Each row is a point. Before rounding, the points of a table are all equally far from one centre. They may lie mostly on one side of it. Write the centre, to within rounding.
In the rows, 128 means zero.

Points:
[[ 75 149 134]
 [ 96 134 185]
 [ 75 156 149]
 [ 73 139 135]
 [ 80 153 129]
 [ 72 147 152]
 [ 94 134 112]
 [113  98 144]
 [ 84 142 177]]
Centre: [110 138 148]

Points, 13 rows:
[[137 146  68 129  93 105  77 129]
 [117 146  96 117 133  95  92  89]
 [ 84 117  84 156 126 120  65 113]
 [ 83 146  93 150 139  93  60 140]
 [114 109  90 162  96 120  71 104]
 [103 122  67 132 140 112  74 144]
 [118 120  82 122 119  97  73 114]
 [ 95 119  91 135 132  93  74 138]
 [ 88 134  87 136 136 104  69 102]
 [110 126  59 130 146 116  86 137]
 [111 126  76 189 117 105  60 120]
 [103 138  66 137 120 109  57 116]
 [102 129  76 159 108  97  99 133]]
Centre: [135 152 113 157 136 134  81 129]

Points:
[[108 144 125 161  88 157 121 167 105  97 172 112 162 177]
 [120 104  87 145  88 150 106 172  62 143 129  88 145 149]
 [ 96 128 143 173  96 133  95 172  94 113 149  91 130 174]
 [137  99 110 138  83 158  97 178  70 126 149  63 152 157]
 [ 84 145 146 165  99 163 107 175  89 112 141 114 146 166]
 [102 127 117 148  55 158 121 176  71 125 134  50 152 139]
 [119 141 116 138  80 130 111 170  98  69 125  75 145 187]
 [128 128 110 180  86 177 112 180  96  88 144  97 143 164]
 [111 118  99 155  97 137 136 136  66  97 156  92 174 173]
 [112 150 122 165  77 163 118 170 125 120 160  84 142 185]
 [ 95 134  91 170  91 165 127 175  76  97 139  74 144 138]
 [105 147  94 145  90 127  92 164  85 108 137  99 165 145]
 [123 123 127 162  68 134  89 153  55 104 112  87 159 152]
 [114 168 120 134 110 160 115 164  55  82 141 116 154 161]
 [108 132 124 157  59 184 107 149  67 132 169 130 142 143]
 [109  96 136 132 106 155  93 140  93 119 147 124 183 148]
 [110 160 139 164  41 155  94 166 101 108 129  96 143 129]
 [115 112 102 168  80 130 116 144  99  99 177  73 162 134]
 [111 122 123 169  75 156 141 167  92  95 117 100 173 179]
 [ 94 123 132 174  93 157 113 192  84 114 154  92 137 139]
 [110 123 115 189 108 147 113 181  95 129 139 105 125 146]]
Centre: [130 129 134 126  89 155 134 132  96 112 134  94 122 140]

Points, 30 rows:
[[171 127 114 177 140 108 182 121 119 155 157 137 106  93  76 130 189  85
  160 135  98 149 108 142]
 [135 147 124 179 130 122 157  97 115 142  99 151  73 103  90 162 194 128
  162 135  40 127 103 152]
 [152 133 125 141 135 148 155 125 162 124  97 182 123 114 108 147 175 170
  169  91  57 124 119 129]
 [170 145 148 154 136 110 155 109 152 178 114 146 106 141  31 125 219 133
  191 152  91 146 142 151]
 [163 179 123 173 105  90 109 110 180 176 124 128 148  79  84 158 147 127
  119 142  76 112 140 140]
 [160 171 136 115 122 108 161  95 118 130 125 129  93 166  94 123 206 133
  178 155  70 126 124 161]
 [167 165 140 166 184 112 160 100 148 172 130 123 115 133  74 173 162 130
  165 117  65 144 117 149]
 [186 116 159 151 167 116 156  76 181 143 147 160 108  99  68 153 182 112
  155 163  82 122 133 136]
 [155 179 150 173 147 118 188  91 134 159 107 132 111 151 129 190 152 106
  148 128  96 148 114 151]
 [144 141 130 163 119  98 129 103 192 161 135 150 103 117  48 120 209 140
  118 184  78 131 160 152]
 [168 163 132 118 154 138 179  73 155 144 126 175  87 107 110 140 205 160
  122 121  72 114 119 163]
 [158 131 183 170 170  96 155  86 144 148 115 129  84 118  98 125 143 133
  152  95  71 167 117 140]
 [157 167 128 195 138 125 142  72 175 150 125 142 141 140  94 165 199 113
  143 126  51 124 127 161]
 [189 135 124 200 160 121 129  83 187 151 112 134 130 136  83 142 180 111
  119 138  81 126 105 134]
 [120 192 142 186 155 125 143 102 107 168 137 104 141 137  66 132 189 115
  112 114  58  94 116 160]
 [144 128 146 120 134 124 130  77 155 129 128  99 115 107  76 134 196 121
  158 149  60 143 131 169]
 [169 138 149 188 137  93 111 123 146 125 128 158  73 113  82 134 172 140
  150 106  81 146 125 184]
 [161 129  97 169 120 145 133  96 138 167 117 130 102 154  67 204 162 126
  154 135 103 165 142 150]
 [138 164 100 180 149 119 121  83 150 142 125 136 127 167  84 126 209 144
  133 139  97 155 146 204]
 [166 150 150 136 165 119 143  97 170 143 128 134 128 110  87 160 168 103
  124 155  56 112  95 122]
 [154 196 154 150 138 122 165  66 133 176  82 136 101 126  50 159 190 118
  132 131  76 132 117 141]
 [138 117 120 119 126 107 168 138 159 159  87 140 108 119  60 146 174 151
  124 149  62 105 130 157]
 [173 140 143 214 122 115 154 136 162 136 127 101 100 101  93 145 191 104
  156 116  99 118 128 136]
 [150 122 140 184 147 120 103  81 152 208 154 117 100 112  76 133 174  76
  177 143 114 124  92 151]
 [163 155 133 164 153 127 158  97 192 188  71 136 107 155 114 130 174  91
  127 171  70 113 151 173]
 [181 157 137 178 127 113 152 120 139 102 132 109  99 127 101  94 177 149
  130 156  70 141 137 161]
 [166 140 126 180 121 132 172 116 139 139 131 113 121 129  78 110 159 141
  140 117  59 164 122 170]
 [163 111 164 129 119 120 134 119 178 174 134 127  83 135  63 173 163 109
  147 160  91 142 156 164]
 [153 172 111 161 174 108 171  78 160 111 107 138 128 123 100 172 184 147
  142 113  91 100 159 153]
 [138 149 141 162 112 149 131 108 157 182 153  96 122 173  83 137 153 121
  172 143  81 164 109 135]]
Centre: [137 139 145 160 137 136 126 100 115 177 119 157 120 122 115 119 169 132
 140 139 114 112 161 130]

Points, 28 rows:
[[133 103  82  52 125 127  65 177 152 142 109 120 177 147 176 121 132 118
   68 150 139 120 143 171]
 [ 97 109  99  75  72  91 110 180 123 137 131 119 162 147 142 142 130 111
  146 120 149 116 129 169]
 [135  79 137  75 115  56 112 214 134 135 119 140 160 145 156 122 163 117
  116 132 114 105 133 146]
 [169  76 105  30 111 116  98 173 128 134 122 133 151 123 156 128 121 127
  149 131 137 112 161 127]
 [126 121 130  29 121 129  79 162  83 151 153 149 149 122 154 119 133 132
   98 139 151 113 174 170]
 [180  86 118  74 125  94  97 183  95 129 118 133 181 134 190 135 155 129
  127 183 132 136 129 143]
 [153  58 117  63 111 108 105 193 108 130 136 149 147 157 123 100 144 122
  136 122 152  96 155 155]
 [112  89 115  72  92 119  85 170 107 144 121 159 208 180 117 113 160 155
  120 139 128 115 154 136]
 [166  94 136  42 101 116 111 171 111 145 134 145 177 113 123 116 171 117
  131 151 129  98 166 169]
 [103  80 135  62  90 118  69 181 127 128 150 127 183 128 173 153 142 141
  112 134 148 113 121 166]
 [152  73  98  76 119 107 113 166 147 158 125 166 176 165 154 139 163 113
  120 160 149 108 136 184]
 [124  73 125  38 139 105  80 180 122 131 117 157 202 169 121 124 137 135
  125 173 121 131 141 160]
 [142  56 111  56 123 129  69 187 101 162 130 129 164 159 150 117 168 140
  136 133 137 155 137 152]
 [151 108 113  54  95  97  87 192 139 117 156 123 188 133 146 144 164 108
  115 126 145 101 144 127]
 [122  59 115  51 104  78  70 179 136 177 157 124 164 149 142 108 124 135
  118 141 159 101 151 145]
 [120  93 163  66 111  89  73 203 156 176 119 162 189 145 121 128 160 124
  120 128 137 128  99 134]
 [143 108 105  56  87 101 117 197 140 124 114 139 132 137 132 133 134 105
  127 124 122 128 185 141]
 [ 97  77 150  65 134 100  96 200 138 138 111 165 177 113 141 142 159 108
  151 130 143 112 131 115]
 [136  82 112  53 105 100  92 210 115 170 100 131 174 153 116 115 131 113
  100 149 135 105 118 135]
 [163  81 115  60 133  87  76 202 104 164 103 182 172 156 129 119 161 117
  106 168 138 135 149 150]
 [120  91 118  32 124 114  76 148 122 168 113 133 187 136 115 107 127 100
  116 136 108 116 175 180]
 [140  68 111  62 107 108  78 167 112 165 149 164 147 159 125 118 154 111
  137 127 107 116 153 152]
 [122  82 129  43 123 125 101 137 125 141 117 170 168 172  94  94 153 118
   95 133 125 110 107 159]
 [141  80  97  40 130 109  71 190 102 151  98 149 182  97 150 121 163 142
   90 124 146 115 133 134]
 [115  76 156  49 123 112  63 185 142 148  81 137 194 160 145  76 130 132
  114 140 150  89 133 127]
 [169  96 106  46 110  85  82 175 137 174 144 111 161 155 155  89 113 144
  118 136 164 105 135 122]
 [109  74 101  96 126  98  62 190 134 173 154 149 142 155 115 130 146 132
  125 125 104 113 156 129]
 [ 96  86  91  52 123 107 100 158 126 120 138 147 197 137 130 109 155  84
  110 158 147 114 134 119]]
Centre: [133 114 138 101 132  97  76 138 134 134 105 127 149 128 129 116 144 134
 114 146 155 134 143 143]

Points (28 x 24):
[[140  35 129 115 115  90 137 182 138 139 121 133  91 102  76 100  63  86
  161 128  94 108 128 173]
 [133  51 111 119 117 137 131 110 162 106 137 148 142 116 101 116  60 122
  195  99 103 113 168 136]
 [139 104 108 116  83 112 132 110 206 127 106 123 123 131 108  68 117 129
  182  97 127 141 145 158]
 [182 103 116 144  97 100 156 158 133 137 150 149  98 147 124 113  71  64
  159  94 129  81 139 122]
 [127  87 133 104 138 121 134 114 137 119 150 163  95 121  85 120  71  68
  169 132 121 114 135 161]
 [145  72 111 145  98 101 175 136 155 167 101 161 110 143 115  95  83 107
  212 124  99  85 122 164]
 [169  95  95 120 114 117 149 168 132 139 126 167  81 134 121  96  83 111
  206  84 117 104 166 169]
 [181  71 156 148 168 131 112 156 156 144 117 132 107 132  60 119 102 108
  177 135 120 107 145 139]
 [131  57  91 106  73 120 143 123 149 122 138 128 138 129  84  98  78 126
  193 138 147 100 143 155]
 [132  92  83 143 105 138 173 170 133 128 134 184 135 150  74  95 100 118
  179 147 145  87 132 125]
 [100  84 105 144 102 132 118 117 142 109 133 145  92 139 104 134  79  47
  139 132  95 106 143 162]
 [133  69  83 125 146 125 175 111 144 142 125 120 105 147  97  87  82 123
  184 114  55 151 177 124]
 [151  42 114 182 126 119 170 146 152 103 134 137  78 142  83 110 102 119
  205 124 137 116 124 110]
 [171  35 114 106  85  98 157 126 152 151 125 138 124  85  62 102 109 101
  169 115  82 139 165 140]
 [135  60  69 157  83  93 113 118 154 159 111 172 112 128  85 104  91 113
  186 117 105  88 141 136]
 [101  60 118 162 103 127 152 154 118 118 158 159 117 127  88 111  52 115
  155 152  58 131 147 165]
 [105  53 119 107 101  93 121 150 150 127 125 152 136 170 112 125  46 104
  160 115 147 132 134 159]
 [137  54 105 113 115 119 159 127 175 148 123 170  96 112 105 111  69 114
  200 137  73 118 139 148]
 [131  67 126 139 103 127  90 163 175 133  92 157  80 124 113 104  81 113
  197 105 130 132 174 129]
 [111  45  71 152 126 132 192 129 141 149  98 142  89 149 122 148 100 137
  164  89 112  98 134 167]
 [135  92 110 142  77  96 139 152 148 131 130 157  93 124 106 113  49 119
  195 108 111  82 167 137]
 [155  84  96  84 119 111 126 119 145 149 152 150 116  99 101 118  88  84
  156 143 135 109 181 135]
 [185  57 109 125  59  87 130 138 146 160 175 143 148 156  96 112 106 151
  151 121 103 112 157 140]
 [172  60 107 134 106  78 168 122 183 138 120 149  82 100 106 133  93 137
  149 114  89  79 132 164]
 [150  37 112 111  75  87 136 157  99 144 133 144  63 125 102 130  86 113
  187 137  65  97 162 120]
 [138  74  82 180 103 115 120 159 151 164 119 148 120 138  39 111  90 112
  177 112 106 115 140 128]
 [175  23 116  96 116  93 133 154 134 165 129 163 111 105 118 116 104 106
  163 110  99  83 179 145]
 [139  66  86 126 118 141 151 154 122 165 113 158  65 125  69 141  97  64
  159 133 117 129 148 145]]
Centre: [141  84 118 135 111 112 138 148 114 122 107 131 119 128 124 115 124 129
 141 123 102 134 128 128]

Points, 27 rows:
[[111 124  86 162 141 183 197  80 124 116 124 104 152  92  84  75  95 133
  178 185 144 104  97 151]
 [103 100  94 141 131 162 150 134 129 126  77  74 122 106 146  74 108 117
  118 171 157 103  85 136]
 [149 136 103 174 115 205 161 149 116 135 108 151 150 117  86  84  67 141
  152 179 120  73 127 138]
 [ 97 115 122 155 130 177 217 135 140 118  90  92 149 113 102  85 118 149
  151 172 131 131  89 112]
 [112  73 106 136 125 175 199 142 109 143  91 134 129 142 119  57  85 155
  181 163 151 107 100 160]
 [121 105 129 129  92 167 198 101 126 136 125 131 138 125  81  79  81 144
  131 164 165  80 114 169]
 [ 94 149 124 158 102 180 183  94  96 105  74 119 129 140  99  61 110 118
  144 179 140 142 122 119]
 [111  93 126 142 110 194 182 102 155  98 113  82 151 121 117  94 115 166
  155 194 161  99  97 161]
 [ 99  92 133 184 130 157 177 147 117 102 121  92 151 141  97  97 121 133
  189 172 170  83  96 126]
 [137  85 136 196 124 174 157  96 118  90  85 130 142 111 119 105 154 149
  167 174 155  99  80 137]
 [113 121 126 194  90 165 186 122 138 115 111 106 127 122 118  94 113 156
  163 201 118 129 121 130]
 [129 112 107 181 129 187 178 131 101  94 135 119 177 149 149  99 121 163
  134 186 137 132 118 130]
 [ 69 110 117 157 161 187 177 108 105 149 102 143 145 100 100 112 129 130
  180 194 146 103  95 170]
 [ 82 127 137 165 125 151 166 152  83  77 106  69 144 140  84  96  98 144
  168 161 165  60 145 155]
 [131  75 142 162 144 173 178 123 127 119  92  88 112 138 130  88  80 151
  144 198 141  83 102 132]
 [134  65 111 137 121 206 198 142  88 106 116 142 139 104 110  80 126 153
  139 138 119 110 125 174]
 [117  91 138 167  97 174 182 131 105  89  96  68 154  79 151  93 116 119
  181 196 131 105 107 135]
 [ 99  91 137 189  97 168 170 126 132 119 101  97 162 130 124  89  72 132
  122 157 134 121 117 124]
 [114 116 107 149  90 191 177 135 145  88 113  78 160 125 135  95 131 140
  161 182 143  86  89 139]
 [139 100 145 174 126 178 198 115 100 104  77  92 120 157 125 111  98 162
  166 190 137 105 133 107]
 [101  84 105 151 130 172 163 102 139 112 119 100 113 143 139  96  96 179
  136 183 127 128 101 133]
 [113  92  87 163  80 145 174 119 128  92 106  86 139 109 110  67  94 112
  136 186 111  71 124 143]
 [ 89  91 129 183 107 167 183 111 131 126 132 108 153 147 110  83 131 161
  148 173 122 105 122 149]
 [130 110 122 141 145 162 178 127 102 150 105 112 108 114  62  83 133 146
  168 207 145  97 111 146]
 [114  87 120 192 119 176 170 120 164  80  95 117 156 124 102  97  95 106
  167 171 142  68  94 128]
 [112  97 129 148 134 202 181  88 107 124  88 128 127 136 128  84 102 154
  142 182 149  80  76 122]
 [102 123  96 134  87 183 189 127 108 115  96  95 126 102 120  71  86 155
  146 141 130 110  89 163]]
Centre: [118 118 120 123 141 145 153 120 118  96  90 138 155  99 127  98 107 141
 165 160 143  97 155 134]

Points (31 x 24):
[[ 86  87 202 132 136 102  88 109 189 138 161 159 134 166 165 126 176 138
  131 115 143 118 117 167]
 [116  99 180 126 131  87  96 105 200 160 123 143 148 166 188 137 193 132
  126 122 142 155 135 133]
 [128 149 215 129 166 104 114 111 186 170 133 169 151 161 152 123 169 137
  107 161 173 128 146 175]
 [ 99  96 225 153 113 110 128  89 172 142 140 160 162 170 175 137 171 123
  108 129 134 130 169 142]
 [108 106 197 138 124  87 137 138 181 136 163 156 163 169 171 173 173 135
  153 145 146 141 124 184]
 [112  96 212 148 104 126 155 107 173 149 145 157 169 162 166 164 163 135
  160 130 162 139 100 177]
 [121 126 206 107 104 143 131 133 165 143 121 178 127 175 112 135 219 145
  141 167 132 166 135 138]
 [155  98 203 130 138  82 126 125 187 140 114 165 144 165 153 124 201 122
  114 120 148 116 100 155]
 [146  93 198 118 154  99  88 111 208 135 120 152 149 155 158 130 179 111
  103 147 134 116 113 172]
 [105 107 199 120 134 119 141 132 208 148 102 156 170 151 155 100 195 126
  133 115 134 143 155 124]
 [ 98 127 176 124 115 130 120 101 196 155 128 178 163 208 171 143 166  98
  150 115 164 150 123 153]
 [121  99 181 124 161 108 126  92 188 155  87 165 135 158 175 160 161 118
  101 104 156 123 114 130]
 [108 115 219 123 141 128 140 109 177 141 129 139 153 156 193 112 177 114
  142 138 155 126 130 154]
 [132 116 242 128 139  85 119 117 172 133 136 147 149 142 162 134 177 115
  124 150 119 110 137 138]
 [ 90 106 191 117 145 103 164 116 199 122 129 130 160 169 172 129 176 141
  118 116 128 115 129 125]
 [108 104 204 124 152  86 146 104 181 167 134 145 167 149 150 141 152  89
  144 118 169 112 137 165]
 [120 114 178 144 131  92 117 128 185 169 132 155 163 135 178 149 183  95
  156 129 143 122 162 172]
 [137  89 191 136 126  76 146 114 205 169 135 159 163 153 141 132 154 106
  139  93 121 137 133 192]
 [123 121 190 144  97  73 134 105 184 164 120 167 141 161 160 165 165 167
  136 102 120 138 170 174]
 [133 105 177  99 167  99 114 107 174 149 122 133 164 154 174 124 181 101
  149 149 163 140 145 158]
 [107  96 200 124 172  92 114  93 180 140  94 172 145 159 152 152 138 108
  129 137 123 138 170 165]
 [114 103 192 120 121  64 157  88 227 149 123 174 143 169 148 133 161  90
  124 125 133 157 145 161]
 [118 113 194 109 154 101 139 133 168 165  85 154 130 150 148 133 148 119
  134 116 183 141 143 191]
 [ 95 101 150 102 128  72 155 102 200 135 129 136 134 144 179 177 188 152
  126 152 134 143 119 150]
 [102  73 210 137 131 110  98 107 207 158 115 155 158 152 156  99 176 113
  124 141 152 111 134 168]
 [127 109 216 143 135 122 144 119 190 144 110 149 128 145 150 165 195 159
  149 145 148 110 120 133]
 [ 74 105 157 165 126 109 111 123 184 143 103 151 145 185 123 127 176 150
  111 139 161 130  99 177]
 [147 109 179 132 118  76 115 122 170 131  97 149 157 155 170 148 183 101
  137 114 156 100 141 155]
 [165  99 208 138 165  94 142 134 176 129 133 163 129 162 169 117 163 108
  129 112 154 128 146 127]
 [134 107 200 107 167  85 149  85 196 151 104 152 117 166 170 127 148 129
  162 160 151 138  97 141]
 [117 106 177 162 120  97 101 113 192 143 156 169 170 180 155 137 184 154
  142 112 157 136 154 171]]
Centre: [128 109 150 114 102 116 134 119 168 151 139 180 139 143 135 123 123 137
 121 158 137 128 129 135]

Points (27 x 24):
[[107 149  91  62 146 181  86 145 138 166 190 148 114 118 147 162 178 112
  144 107 171 142 139 142]
 [150 162  87  43 168 132 122 117 119 136 124 106 148 149 143 108 107  91
  144  97 126 110 146 165]
 [123 117 106  41 141 169 116 117 100 145 169  92 193 128 160 152 169 136
  160 113 140 142 159 160]
 [ 80 192  73  63 187 174 115 160 139 132 142 114 159 159 182 153 138 125
  142 141 103 165 154 117]
 [136 146 161  60 165 146 125 165 133 179 184 118 168 113 136 128 147 153
  159 113 126 186 137 153]
 [100 142  82  87 124 154 119 144  94 138 192 161 127 128 166 170 129 127
  170 132 115 143 181 146]
 [124 131  83  59 129 124 108 174 114 167 168 184 142 145 123 149 131 110
  156 134  95 157 125 193]
 [ 94 170  96 106 145 161 127 115 111 156 156 166 101 111 130 139 104 101
  180  84 120 138 150 128]
 [115 156  89  52 197 126 121 151 113 110 180 137 202 128 181  94 163 116
  162 115 108 129 127 154]
 [106 167  95  52 139  97  93 138 140 149 158 122 139 150 153 132 104 111
  169 104 120 142 143 128]
 [155 176 106  52 166 122 104 156 123 179 141 114 152 159 152 163 122 112
  134 150 113 134 108 113]
 [110 100 124  19 109 116 136 151  99 191 141 140 169 147 141 146 108 120
  146 127 118 127 124 129]
 [112 177  83  50 151 181 139 123  87 187 126 182 160 157 181 160 111 154
  146 141 132 141 131 138]
 [105 158  64  44 153 186 104 133  64 133 141 146 140 123 173 138 135 108
  169 141 133 116 166 143]
 [134 154 128  54 157 173 130 142  98 160 177 123 170  89 158 184  91 109
  170 155 137 149 150 113]
 [113 137 105  50 164 162 109 119 141 198 148 147 132 156 190 159 135 114
  149 109 150 150 159 109]
 [126 167 124  65 182 211 117 175 152 154 158 117 146 122 157 172 145 114
  152 128 116 149 152 166]
 [127 164  80  63 172 146 121 142 139 148 139 140 158 125 121 156 160 157
  150 144 128 161 197 127]
 [130 130  68  71 138 185 165 149  99 169 192 165 155 119 156 182 132 111
  171 123 157 118 166 146]
 [123 170 108  61 124 159 123 150 109 140 165 151 169 170 191 140 131 111
  172 130 110 156 158 130]
 [139 140 112  61 126 181 136 143 104 159 155 170 129 107 157 143 175 114
  176 121 151 152 169 130]
 [ 97 127  88  73 159 194  97 152 126 133 173 121 210 103 167 156  87 134
  137 119 146 130 150  95]
 [105 189 106  60 161 176 136 105 138 155 169 144 180 106 171 170 120 116
  158  97  88 129 122 128]
 [117 155 104  34 174 157 124 177 116 165 120 119 174 107 158 152 160 120
  134  95 135 181 144 171]
 [ 62 150 142  83 119 158 103 177  99 191 158 135 191 149 135 145 120 107
  151 148 115 167 150 165]
 [129 168 125  60 165 129 148 116 113 134 158 154 157 135 150 155 147 132
  157 118 109 115 178 145]
 [142 160  69  57 161 131 116 126 101 152 180 126 125 165 186 155 112 115
  143 135 102 152 156 138]]
Centre: [ 92 129  88  85 160 161 150 134 127 158 158 130 154 119 142 111 126 115
 130 154 137 146 112 144]

Points (30 x 24):
[[171 119 106 152  70  64 120 120  99 108 166 103 132 159 134 128 103 125
  170 153 104 147 127 171]
 [135 138 121 145  67  50  49 135 124 116 144 127 111 160 134 141 135 113
  153 129  91 149 125 130]
 [122 149 124 133  95  89  80 113  78 121 133 138 126 210 168 128 144  86
  151 173  62 157 122 195]
 [166 130 124 156 105  87 113 109  98 125 172 154 125 180 120 139 141  83
  168 134  79 112  83 150]
 [127 149 161 150 110  76 109 170 139 112 127 125 106 193 188 133 156 104
  158 148  53 103 117 134]
 [ 94 144 128 127 103  53 115 108 114 117 155 161 163 163  86 103 148 105
  179 129  76 109  73 166]
 [132 124 124 136 100 100  69 115  98  90 219 131 133 151 119 135 124 100
  156 141 111 145 112 155]
 [105 127 105 162  98  89 127 193 117 120 165 127 144 166 148 148 139  84
  188 131  77 112  89 181]
 [132 142 136 113  71 100  77 114 146 115 140 169 153 162 114 117 140  92
  163 137  56 152 141 226]
 [118 100 155 168  77  72  87  99  84  90 170 112 137 162 154 150 150 126
  165 140  90 138 120 156]
 [123 144 158 161 129  55 100 137 164 100 177 114  85 166 124 147  98 106
  160 146  64 117 106 157]
 [118 145 110 170  95  76 159 168  95 121 122 135 117 190 146 143 149  96
  173 154  54 115 146 155]
 [125 138 110 111  93  50  92 118 102  90 154 135 116 177 106 163 150  88
  146 141 110 124  87 161]
 [123 108 113 166  96  52 108 154 110 120 177 153 163 188 159 129 119 118
  210 156  83 134 127 163]
 [150 117 135 165  84  42  89 137 107 140 141 111 130 189 125 132 133 110
  158 105  68 127 136 155]
 [114 124 124 166 111  79 115 101 110 119 173 126 154 178 154  90 121 119
  144 126  59 149 182 136]
 [110 127 105 170  94  72  80 134 131 176 153 129 121 204 124 112 136 139
  155 133  84 123 137 192]
 [128 105 120 143 100 102  76 135 143 108 162 164 152 166 160 138 107 133
  126 108  64 122 141 219]
 [125 161  96 153 108 103  89 145  93 100 148  83 147 163 144 146 163  95
  168 198  90 123 121 137]
 [120  90 147 123  58  80 101 137 100  89 166 147 112 147 131 144 145  89
  155 183 110 158 145 188]
 [130 162 141 148  72  79 101 143  93 104 190 149 162 178 135  98 130 104
  155 156  87  99 116 143]
 [114  97 137 147  75  64  72 149 122 101 187 153 163 188 159 128 155 113
  173 143  85 147  91 182]
 [141 118 105 129 108  61  74 136 122 112 179 144 130 137 153 127 152 106
  155 118 123 121  98 152]
 [132 119 113 144  98 124  53 184 137  96 149 110 126 208 148 140 145  91
  160 144  62 161  87 150]
 [105 129 110 163 100 110 101 153  94 103 172 163 135 203 144 160 153  77
  156 142  48 124 128 159]
 [154 155 153 152 123  95 112 113 100  98 142 126 168 153 181 146 106  64
  165 119  80 167 126 177]
 [148 109  89 127  85  77  85 113 108 137 154 141 135 176 136 118 122  75
  133 134  94 153 139 138]
 [101 134 116  90  97  40 153 114 122 130 161 147 134 160  99 143 165 115
  152 130 102 152 121 130]
 [131 154 112 163  79 100  96 123 124 126 156 140 181 169 116 154 140 105
  222 135  81 161 128 186]
 [148 118 113 142  88  88 123 154  91 106 189 131 151 173 123 145 188  88
  156 141  93 121 128 137]]
Centre: [116 128 148 142 133 103 115 150 129 110 125 139 151 166 116 128 133 129
 142 157  96 158 119 162]
